Rows are points. Each copy is the shape, with its points in the same order, stretched, turned, moved and blurred by noise. Say if it was mirrored as well.

Shape, 5 rows:
[[ 44  -7]
 [ 56  -7]
 [-22   3]
 [  3  24]
 [ 37  -3]]
Copy 1:
[[ 36  37]
 [ 37  46]
 [  5 -15]
 [ 24 -14]
 [ 28  33]]
Copy 1 is: mirrored
Copy 2, 5 rows:
[[-47 -43]
 [-60 -54]
 [ 28  21]
 [ 24 -20]
 [-37 -37]]
Copy 2 is: only turned
Copy 3:
[[-43  -4]
 [-59 -11]
 [ 28  -1]
 [ 12 -24]
 [-37 -13]]
Copy 3 is: only turned
Copy 4:
[[-30 -51]
 [-39 -68]
 [ 20  10]
 [ 18 -25]
 [-17 -44]]
Copy 4 is: only turned

Shape:
[[ -7  53  59]
 [  4 -16 -26]
 [-23 -20 -12]
 [-39 -12  14]
 [ 43  11 -13]
 [ 16 -30 -40]
 [-20  19 -11]]
Copy 1:
[[ 55  37  35]
 [-23 -24 -18]
 [ -7   5 -34]
 [ 14  33 -34]
 [-12 -30  26]
 [-43 -35 -21]
 [ 22  -1 -17]]
Copy 1 is: only turned
Copy 2:
[[ 18 -82 -90]
 [  5  34  28]
 [ 28  45 -17]
 [ 40  34 -53]
 [-24 -35  33]
 [ -6  49  50]
 [ 42 -12  -3]]
Copy 2 is: mirrored

Shape (10 x 4):
[[-37  21  26  33]
 [-39   5 -15  -7]
 [-16  -8  33  -9]
 [-30  25 -35  49]
 [-61   1 -53 -14]
 [-26  22 -37   3]
 [ -9  39 -17   9]
 [ 19 -23 -38 -19]
 [  2 -46 -39  -6]
 [ 32 -40  23 -35]]
Copy 1:
[[-19 -60 -33  36]
 [-16 -18  -9 -39]
 [-34  -3  11  12]
 [ 30 -68 -53  -6]
 [  0 -19 -11 -81]
 [  7 -23 -33 -36]
 [  9 -28 -51  -6]
 [ 15  33   9 -54]
 [ 20  20  29 -48]
 [-26  54  37  -9]]
Copy 1 is: only turned
Copy 2:
[[-21 -22  82   6]
 [  2   0  31 -45]
 [-35  -9  14 -18]
 [ 31 -29  74  13]
 [ 36  13  25 -52]
 [ 25 -21  22 -25]
 [  9 -55  35 -19]
 [ 23  13 -47 -13]
 [ 23  44 -32   7]
 [-26   9 -52  -9]]
Copy 2 is: only turned
Copy 3 (10 x 4):
[[  5 -37 -49  36]
 [-27  22 -27  19]
 [-16 -42  -1  27]
 [  7  25 -67   2]
 [-40  72 -37  24]
 [-31  41 -47  -3]
 [-27  15 -50 -12]
 [-17  33  10 -23]
 [  4  34  17  -2]
 [-13 -32  48   3]]
Copy 3 is: mirrored
Copy 4:
[[-26  -8  60 -36]
 [ 10 -27  25  30]
 [-24  39  37  18]
 [ 21 -56  10 -42]
 [ 39 -78  20  45]
 [ 17 -54  -1  10]
 [ -7 -36  -2  -6]
 [ 31  13 -51  47]
 [ 55  20 -32  38]
 [ -4  90 -21  60]]
Copy 4 is: mirrored

Shape (11 x 6):
[[ 17  24 -22  26  48  20]
 [ 41 -52  -2 -27  49  51]
 [-10   4 -21 -11 -17  18]
 [ 28  28  39  16 -30  45]
 [ 16 -19  66 -15 -22 -23]
 [ -5   8 -22 -17 -15  31]
 [ 16 -30 -22   5 -28 -17]
 [-26   1  57  33   9 -26]
 [ 40   2  64 -18  23   6]
 [ 35   4  23 -12 -32  13]
 [-19  13 -16  37   2 -37]]
Copy 1 (11 x 6):
[[-66  56  -2  -6  16   2]
 [-95 -34 -43  25  50 -43]
 [-11  -6 -50 -11 -18  -3]
 [-24 -34 -13  15 -17  73]
 [ 34 -53  23  39  -1  26]
 [-21  -9 -71  -7 -12  -9]
 [ -8 -26   7   8 -46 -22]
 [ 30  -3  68 -20   3  34]
 [-14 -10  -2  50  47  33]
 [ -5 -30 -26  37 -19  35]
 [ 21  40  47 -25 -42   6]]
Copy 1 is: only turned
Copy 2:
[[-56   2   7   5  -8  -4]
 [-24 -64   9 -35  19  -3]
 [  8   4 -26  -8   9  27]
 [-17  12 -67 -79  -5 -13]
 [ 28 -25 -52 -42 -12 -63]
 [  2   2 -30 -12  18  34]
 [ 25  11   0 -33   1 -13]
 [  4 -25 -34  -6 -60 -51]
 [-20 -35 -45 -33   4 -63]
 [  6   8 -49 -57  17 -24]
 [ -3  21   1  19 -34 -19]]
Copy 2 is: only turned
Copy 3 (11 x 6):
[[-13 -44 -30  17  32  44]
 [-36  38 -47 -46  29  86]
 [ 14  12   4  16  -2  18]
 [ 55 -38  21 -29 -49  23]
 [ -6  15  49 -59 -46 -27]
 [ 21  12   0  18   3  29]
 [  9  31  -9  -8  16 -30]
 [-46 -45  38 -14 -57 -29]
 [ -8 -10  35 -68 -22  34]
 [ 40  13  29 -42 -18   4]
 [-16 -32   4  25   4 -41]]
Copy 3 is: only turned
Copy 4:
[[-27 -54 -24  26  -4 -41]
 [-25  13 -20  60   6  17]
 [ 32  18 -23  -4  37 -38]
 [ 48 -19  29  17  34   2]
 [ 11  31  67  -2   6  58]
 [ 37  15 -32   1  38 -43]
 [ 12  35  35   0  26 -36]
 [-28 -21  39 -18  19  58]
 [-10  -9  36  28 -21  54]
 [ 43  20  34  12  16 -10]
 [-17 -20  17 -22  15 -34]]
Copy 4 is: only turned
